Each row of a before or after table is a point. The points were changed in one or more steps. Then noise was added and the rows were shuffled. The steps act on columns, c1 being the first. Name the steps. A step turns or swaps two columns, mirrors them in a line or flattens them onto one, adds a multiple of one to another, or multiplies or shifts one. Angles are multiples of 10 degrees, from the lower column toward the higher: turns from -170 to 170, lines from 10 to 170 but not 90. Use the fewest steps. Two steps may share a column if one is a turn and the other turns, adds or multiplies; they go together, in the order done. Otherwise the lowest column goes first.

Before (9 x 3):
[[ 28 -16 -10]
 [-27   4 -16]
 [ -7   2  14]
 [-13   4   7]
 [ 13 -60  -7]
 [  4  -5 -13]
 [ 13 -36  -5]
 [ -5 -17  16]
 [ 20   6  31]]
After, 9 rows:
[[  9   6  12]
 [ 23   6 -28]
 [-21 -15 -23]
 [ 18 -17   0]
 [ 16   3   1]
 [-13  -5   0]
 [ -7   4  29]
 [-11 -59  -9]
 [-10 -37 -13]]
Steps: turn c1 and c3 by -110 degrees

Before (8 x 6):
[[ 28  46   1 -52  -9   6]
 [ 10   7  -2   5  46  10]
 [  1  -3 -19   5  19 -16]
 [  6   5 -21 -14  13 -18]
 [ 14 -23  15  -6  42 -15]
 [ 40  19  -8 -48 -17  37]
 [-12  -3   7  19  11 -14]
 [ 60  34  -9 -18 -14  13]]
After (8 x 6):
[[ 14 -23  15  -9  40 -14]
 [  4   7 -21 -12  12 -18]
 [  2  -3 -19   6  20 -16]
 [ 40  26  -7 -43 -17  36]
 [ 10   4  -1   6  47   9]
 [-10  -6   4  18  12 -15]
 [ 62  37  -8 -12 -14  12]
 [ 29  54   1 -45 -10   7]]
Steps: turn c2 and c4 by 10 degrees

Before:
[[ 26  13 -11 -26  18  24  37 -14]
 [-17  29  11   0 -49  17  18  43]
 [ 43  43 -11 -40  -3   3   2 -11]
 [-17  44  -8   8 -14 -33  27  22]
 [-45 -18  42  10  -1   9  20 -36]
 [ 60  32  -5 -16  19  37  16 -20]
 [-38  16 -25   1 -34  33   7  54]
 [ 22   7 -13 -30  -3  14 -24 -38]
 [ -8 -25  11  -7   1  -6 -10 -18]
 [-17  -1  47  28  24 -26  17  -5]
 [-20 -18  33 -11 -17 -25  24  -2]
 [-27 -20  41   5  13   4  23  14]
 [  7   0 -18  19 -33  28  24  19]]
After, 13 rows:
[[ 15  24   4 -26  18  24  37  -7]
 [ 35  58   8 -17  18  39  15 -11]
 [  7 -26  12  -8   0  -8  -9 -18]
 [-36  31 -11   7 -15 -32  27  20]
 [-41  -6 -29   2 -34  34   6  51]
 [ 16  60   3 -40  -3   4   3  -5]
 [-13 -31   4   5  12   4  21  -8]
 [  7   4 -12  21 -32  27  24  23]
 [-13 -10  14  27  26 -26  16 -24]
 [-30  15 -16  -1 -49  17  17  28]
 [ 16  17  14 -29  -3  15 -23 -24]
 [ -7 -25   9 -12 -17 -26  25 -14]
 [-30 -37  27  10  -1   8  21 -47]]
Steps: turn c1 and c2 by 30 degrees; flatten c3 and c8 onto the line at 120 degrees

Before (10 x 11):
[[-20  32  13 -31  27   6 -44  23 -30 -37   1]
 [ 15  -5  -7   3 -16  41  39  32 -36   2  35]
 [ 10   3 -17  34  28  22 -42 -41  -1  30  10]
 [ 13   2 -30  17  -6 -27  18  -1  29   6  23]
 [-16  36   3  33 -17 -11 -32   6   6  12 -19]
 [ 16  -8 -52  27  -4  -4  27 -23  -9   4 -22]
 [ 24 -35 -12  35  37   1  24 -39  -8  14 -10]
 [ 10 -12  25 -29 -35  -6 -25 -44   2 -15 -13]
 [ -1 -34 -24  27 -19  -6  27  -7 -35 -44  60]
 [ 25 -39 -16   6 -37 -23  -3   6  -4  12  29]]
After:
[[ 12   4 -30  13  -6 -27  17  21  30   5   7]
 [ 26 -26 -17   7 -46 -23  -3  29  -2  13   4]
 [ 10  -8 -19  32  29  23 -43  -4  -3  42  43]
 [ 13  -6 -53  27  -8  -2  27 -30 -11  13  13]
 [ 17   1  -8   6 -16  40  41  44 -34  -7 -19]
 [  0 -27 -24  27 -28  -4  29  56 -37 -42  27]
 [  7   3  28 -29 -34  -4 -25 -29   1  -1  37]
 [-14  38   3  34  -2 -11 -30 -15   7  10 -15]
 [ 24 -46 -14  34  25   3  24 -22  -7  25  31]
 [-17  20  14 -31  35   7 -46  10 -32 -43 -22]]
Steps: turn c2 and c5 by 20 degrees; add -0.3 times c8 to c10; turn c8 and c11 by -70 degrees

Before:
[[ -3   1 -19   9  27 -11  -9  15 -18  35 -15  -5   2 -36]
 [-18 -12  -9  -3 -27  14  -8  18 -19 -27  -7   7 -16  21]
 [-56 -17 -21  10 -22  -2  19   9  12 -29   1   9  13  18]
 [ 32  16  -4 -32 -18 -11 -14  19   8 -23  -6   6 -15  26]
 [  7  -4 -18  14  41   9 -15  -6   4 -35  -8   7 -11  -4]
 [ 31   3 -19 -25 -26  12  14  -1  12 -36 -13 -29 -17  14]
 [-41 -23  60   8  12  -9 -17  -5 -14  17 -11  -5   4  15]
 [ 30 -20 -27   6 -22 -11  14   4 -16  19   5  -1 -12   5]
 [ 25 -19  -1  -5   5  40 -17   1 -11   2   5   8   3 -20]]
After (9 x 14):
[[-11 -21 -27   0 -23  -5  14   4 -16  18  -9   0  -5  29]
 [ 14  11  -3   7   5 -42 -18   1 -12   2   1   8   4  29]
 [  3   4 -18 -15  40  -8 -15  -7   4 -36  -5   8  -4   9]
 [-31   6  -4  17 -16  18 -15  18   8 -24  28   5 -44  28]
 [-17   0  -9  -4 -25 -16  -9  17 -18 -27   6   6 -22 -21]
 [-21  10 -20   8 -25  -8  15  -1  12 -37  27 -28 -45  28]
 [ -6 -23  61 -14  11  -8 -19  -5 -13  18   1  -4   3 -42]
 [ -8 -15 -21  -7 -21 -10  20  10  11 -28  -8   9  20 -55]
 [ 35  -8 -18 -17  29  10  -9  15 -16  33   3  -5   1   2]]
Steps: turn c1 and c14 by 100 degrees; mirror c2 and c6 in the line at 20 degrees; turn c4 and c11 by -130 degrees; add -1 times c11 to c13

Before, 13 rows:
[[  9   3  15  18  -7  20  -3 -16   3  13   7   9  -2  13  10  17  -6  -9
    8  12]
 [  4  -1  -6  12   7   5   0 -31 -16  11 -42  13   5  12   1 -37   2   0
    5   2]
 [ -6   3  16  16  -2 -18  -7   9 -18 -17  11   6   1  10  18  27  -5 -15
  -12   0]
 [ -4  -2 -20 -18 -12 -33 -24  20   8  15 -15  15  25  -3 -17 -19   2 -33
    2  14]
 [ -5   4   2   8   4   5   5  25   6  -4 -16   2  -4  23   6 -25  14  -7
   12   4]
 [  9 -13  -3 -14  11 -13  -8  -5   4   2  -5   8  14   9  16   3  21 -16
    1  10]
 [-11  14  27  29  14 -23 -32 -11  -3   9 -15  10   8   1 -10 -13  -4 -12
   11 -20]
 [  0  -9   4  11  19  -9   1 -28  15 -21   2  -6   8  -8   8  18 -19  -4
   19  -6]
 [  6  -1  -7 -11   9  18 -18  -8  -5  -1  -7   6  -1  15  22  16 -15 -25
   12  15]
 [  0 -10  19   2 -10  22 -29   9  -5  -3  13  30 -14   9   3 -11 -22 -27
    8  43]
 [  8   3 -12 -16   5 -12   2 -49   2 -14   9  16  40   0   3   5  -5 -22
   16 -11]
 [  1   0   8  -4   8   8  -6   4 -32 -17  19 -23  10  -7  -1 -14  11  -7
   21 -18]
 [ -3  19   1  -4   2  14 -34  -2   1 -10 -17   3  15   6   9  29  22 -15
    3  15]]
After, 13 rows:
[[ -3  19   1  -4   2  14 -34  -2  13 -10 -17   3  15   6 -13  47  22   8
    3 -11]
 [  0 -10  19   2 -10  22 -29   9  26  -3  13  30 -14   9 -17 -18 -22   9
    8 -39]
 [  4  -1  -6  12   7   5   0 -31   8  11 -42  13   5  12  -2 -59   2 -14
    5  -2]
 [  0  -9   4  11  19  -9   1 -28  -4 -22   2  -6   9  -8  -5  29 -19  15
   19   8]
 [ -6   3  16  16  -2 -18  -7   9  22 -17  11   6   1  10 -17  44  -5  -8
  -12   6]
 [  7   3 -12 -16   5 -12   2 -49  18 -14   9  16  40   0   0   8  -5  13
   16  12]
 [  9 -13  -3 -14  11 -13  -8  -5  11   2  -5   8  14   9 -18   5  21  11
    1  -4]
 [ -4  -3 -20 -18 -12 -33 -24  20  24  15 -15  15  25  -4  11 -30   2  23
    2 -19]
 [  2   1   8  -4   8   8  -6   4  22 -17  19 -23  10  -7   7 -22  11 -24
   22  17]
 [-11  14  27  29  14 -23 -32 -11  11   9 -15  10   8   0  16 -21  -4   3
   11  15]
 [  9   3  15  18  -7  20  -3 -16   6  13   7   9  -2  13 -13  28  -6   7
    8  -8]
 [ -5   4   2   8   4   5   5  25   3  -4 -16   1  -4  23  -7 -40  14   9
   12  -1]
 [  6  -1  -7 -11   9  18 -18  -8  24  -1  -7   6  -1  15 -26  25 -15   8
   12  -6]]
Steps: turn c9 and c18 by 120 degrees; turn c15 and c20 by 160 degrees; multiply c16 by 1.6

Before (10 x 24):
[[  6  -5 -13 -10 -13  11 -14   1  18 -14   5   8   1  -2   4  -1   4  -5
   -7   5   3  17   4   1]
 [-10  -9 -11  10  -1  16  17  -8  12 -14  -4  11 -16 -13  -2   6   0  33
   -5 -11  10   3  -5  15]
 [ -9   4  19  -4 -11  25  -5  -2  11   0  -2   5  -5   7  -4   2 -34   7
    3 -10  -5  -5   6  -6]
 [-10  -3  -2  13 -10  -3 -21 -16  16   6  -4   5  -1   5   4  -1 -11  -3
   -7  -9  11   7   0  -2]
 [-12  -4 -13  16  -1  -4 -22   7   4   5   3   2  -1   9 -12   5   3  -7
   -1   3   6  -4   2  -6]
 [-11  -2   8  17  -3   0 -17   4 -10   8   5  14  -7   7   3  -7   6  17
   -4   5  -4   0  -3   2]
 [  5  60   1  15  -6  -1 -18   0  14   2 -10  -2  -9  -7  -3 -22  -4  -4
   -5   2  -3  -2   6 -11]
 [-14  19 -13  16  -5  -3 -16   6 -17   1 -34   1  -2 -23  -1   5   6   7
   10   4 -24  -2  -6  -9]
 [ 15  -2 -12 -13  -1   8  -9  -2  18   8  -6   1 -11  -1   1   4   7  -3
   -1   3   7  -5   1  -6]
 [ -8   4 -12  14  -2   3  -3 -10  18   1   3   7  -3  10 -16 -10 -14  -4
   20   9   9  -4  -7 -12]]
After:
[[-11  -2  -2  12 -10  -3 -21 -16  13   5  -5   6   7 -28   3  -1 -10  -3
   -8  -7  11   7   0  -2]
 [  5  42   1  15  -6  -1 -18   0   1   2 -10  -2  -7 -39  -3 -21  -3  -4
   -4  -6  -3  -2   6 -11]
 [  7  -4 -13 -10 -12  11 -14   1   7 -14   4   8  -3 -41   4  -1   4  -5
   -7   5   3  17   4   0]
 [-13  -3 -14  16  -1  -4 -23   7  10   5   3   2  -3   2 -12   4   3  -6
   -1   1   6  -4   2  -6]
 [ -8   2  20  -5 -11  24  -5  -2  12   0  -2   4   4 -15  -4   3 -33   7
    3 -10  -6  -5   6  -6]
 [-11  -1   8  17  -2   0 -17   4   1   8   5  14  -9  31   3  -7   6  17
   -4  -2  -4   1  -3   2]
 [ -8   3 -12  14  -1   3  -3 -10  18   0   2   7  -8 -26 -16 -10 -14  -4
   20   4   9  -4  -8 -12]
 [-14  13 -13  16  -5  -3 -16   6 -29   0 -34   1  -4   8  -1   5   6   5
   10   1 -24  -1  -6  -8]
 [-10  -6 -11  10  -1  15  17  -8  -6 -14  -4  11  -2 -42  -2   6   0  34
   -5 -19  10   3  -5  15]
 [ 15  -1 -12 -13  -1   8  -9  -2   8   9  -7   0  -9 -40   1   4   7  -2
   -2  -7   7  -5   1  -6]]
Steps: multiply c2 by 0.7; turn c9 and c14 by -60 degrees; multiply c14 by 2.5; turn c13 and c20 by 50 degrees

Before:
[[ -4  11 -22  -7  -5 -12   5 -19  24 -34  12 -29  11  33   7  -7  19  13
    0   6   9   2   9 -11  -6 -12  22 -10   8 -22 -32   0  14 -24  14   3
   -5 -21 -10  -6  -8   1   9  17  20   2  13  -2]
 [ -2  -6   8  -5 -10  -1  -7  -3  12  23  14  18  39 -17  13 -23  12  -6
   -8   6 -14   9  -5 -11   6  -2  15   1   0 -25   8 -17  -8   7   4  -6
   13  20 -11  12  -6  19 -33 -12 -22   8  21  11]
 [ -2  10 -33  -2   3  -7 -12 -10  -6   1  13  -5  12  -1   2  -1   7   1
   -3   3   5  12 -16 -18  25  11  23  -2  11  13   3  -4 -16  -2   3  23
    0  -3  -8  18 -27  12 -15  10   9   3   4  -8]
 [ -6  17 -13  13 -19  33   9   6   5   9  -3  10  21  -1  11  -6   4 -10
   -6 -27   2 -14 -11   0  -9 -16  -8 -35   0   2 -24   1   7  -6 -27  -2
    2 -17 -12 -22  -5   9  -3  -8  -6 -30 -13 -14]
 [-34  15 -16  10  -3  -9  17  -2  14  22  -4  17  -3  19 -11  10 -11   2
    9 -14   1   5  -4 -25  -5  13  -2  -8   8  -7 -19  21  -4   7  26  -5
   -6   1 -12 -28  17  15 -11  12 -11 -16  -7 -23]
 [ 22  -5 -16   1 -18  23  -3  -4  17  -1 -16 -12  10   0  -5   7  -6  -7
    0  12   8 -13  -6  -9 -14 -23  -6  -7   5  -4 -19 -19 -25  -7   8 -33
    6 -16   1  -4  -4  12 -22 -21 -10  13   6  13]
 [  5   0  19  -3 -25  -9 -22 -14 -12 -11  12   1  -7  13  12 -13   4 -25
   18   4  -1   5  -1 -11  -1 -19  10   3  10  -1  -3  60 -10 -27  14  -6
  -17   6 -10   5  10  21 -10  -7  -5  -4 -12 -22]
 [-10  17   7   8 -29   5  25 -23  -1  31   9  19  -3  -7  -5  10   0   5
   -4 -11  11  -4   3 -14 -18  -6  15  -5  -5  -4 -18 -14   2   2   3   6
    8  13  -3   6   3  25 -23   8   1   7  -6  14]
 [-15  18 -14 -21 -27  -8 -10  -8 -21   3  -8   0  26   9 -11   3   8   2
   -1  10  -4  -2  -9 -23  -3 -18   2  -9  -2   9  -4   6   2 -12 -10  -1
   -3 -20  10   7 -11   8   4 -12  -2  -2  12 -21]
 [ -4  -3 -17 -11   1  -2  -4  12   9 -27   6  11  -4  13  -2  -1  -4  -6
    1  -5  -4  -7  -3 -25  10 -14   7  -2  12 -12   5  25   4 -10  27   8
    9 -11   7 -14   7   0   2   9 -20  20  10 -15]
 [ 12  16  -9 -24  10  -2 -29 -20   1   2  11 -11  -2   6 -13  10 -11   1
   -8   9 -17 -22  -1 -16  11   8 -21   2  -5 -23 -18 -11   7   0   7  -8
    2  16  -8  -7   7   3  16   5  -4 -15  -4  -9]]
After, 11 rows:
[[ 20  -6   7  -5 -10   0  -7  -4  12  24  13  18  39 -16  14 -23  12  -6
   -7   5 -14   8  -5  -9   6  -1  15   2  -1 -25   9 -17  -7   4   4  -6
   13  19 -12  11  -6  -2 -33  10 -19   8  20  10]
 [ 21  -1  21  -1 -25  -9 -24 -14   5  -9  12   2  -8  13  12 -11   4 -24
   19   3  -1   6  -3 -12   1 -19   9   4   9   0  -3  60 -11 -28  14  -5
  -16   5 -12   5  10  -9  -9 -13  -5  -4 -13 -22]
 [ 10  16 -12  13 -20  33   8   6   7   7  -1  10  21  -1  10  -5   4  -9
   -5 -27   2 -14  -9   1 -11 -16  -8 -35   0   1 -23   0   7  -6 -27  -2
    4 -15 -13 -22  -5   5  -2   4  -5 -29 -12 -16]
 [ 25  17   8   7 -29   7  25 -22  -9  29  11  18  -3  -6  -4  10   1   6
   -4 -11  11  -3   4 -14 -19  -5  14  -6  -4  -5 -19 -13   4   1   2   4
    9  12  -1   4   2   6 -24   2   0   6  -7  15]
 [  1  -4 -18 -11   0  -3  -5  12  -6 -27   6  10  -6  13  -1   0  -3  -5
    1  -4  -3  -6  -3 -25  10 -13   7  -2  11 -12   4  25   5 -10  28   7
    9 -12   8 -15   7   3   1  11 -20  18   9 -16]
 [  1  16 -10 -24  10  -3 -28 -20  -5   1  12 -12  -1   6 -12  11 -12   0
   -6   9 -17 -22  -1 -16  11   7 -21   1  -4 -23 -18 -11   6   1   8  -9
    1  14  -7  -8   7 -11  16   2  -5 -15  -3  -9]
 [ 12  11 -34  -1   2  -7 -12 -10 -10   2  10  -4   9  -1   3   0   6   0
   -1   3   6  12 -15 -18  24  13  23  -2  10  12   3  -4 -16  -1   3  25
    2  -4  -8  19 -28  -1 -15  -5   9   4   3  -9]
 [  8  -4 -17   1 -18  23  -1  -5  22  -1 -13 -12  11   0  -5   7  -8  -9
    0  15   9 -15  -5  -9 -14 -23  -6  -6   6  -5 -19 -19 -23  -7   8 -33
    7 -15   2  -4  -3 -24 -22  13  -9  14   6  13]
 [ 22  16 -16  10  -2  -7  17  -2  -9  21  -4  18  -2  20 -10   9 -13   0
    9 -14   2   5  -3 -26  -4  13  -2  -9   8  -6 -19  22  -4   7  27  -7
   -6   2 -12 -28  17  31 -12  15 -11 -17  -7 -23]
 [  3  12 -20  -5  -6 -12   5 -19 -13 -35  12 -29  12  33   8  -7  19  13
    1   6   9   1   8 -10  -5 -12  23 -11   8 -23 -32   0  14 -25  15   3
   -5 -21 -10  -7  -9   4  10  26  19   1  14  -3]
 [  9  19 -13 -21 -29  -9 -10  -8   8   2  -7   1  25   8  -9   3   9   3
   -3  11  -5  -4 -10 -22  -3 -17   3 -10  -3   9  -5   7   2 -12  -8  -3
   -3 -19   8   7 -12  13   4 -22  -3  -2  13 -22]]
Steps: turn c1 and c42 by -100 degrees; turn c9 and c44 by 80 degrees
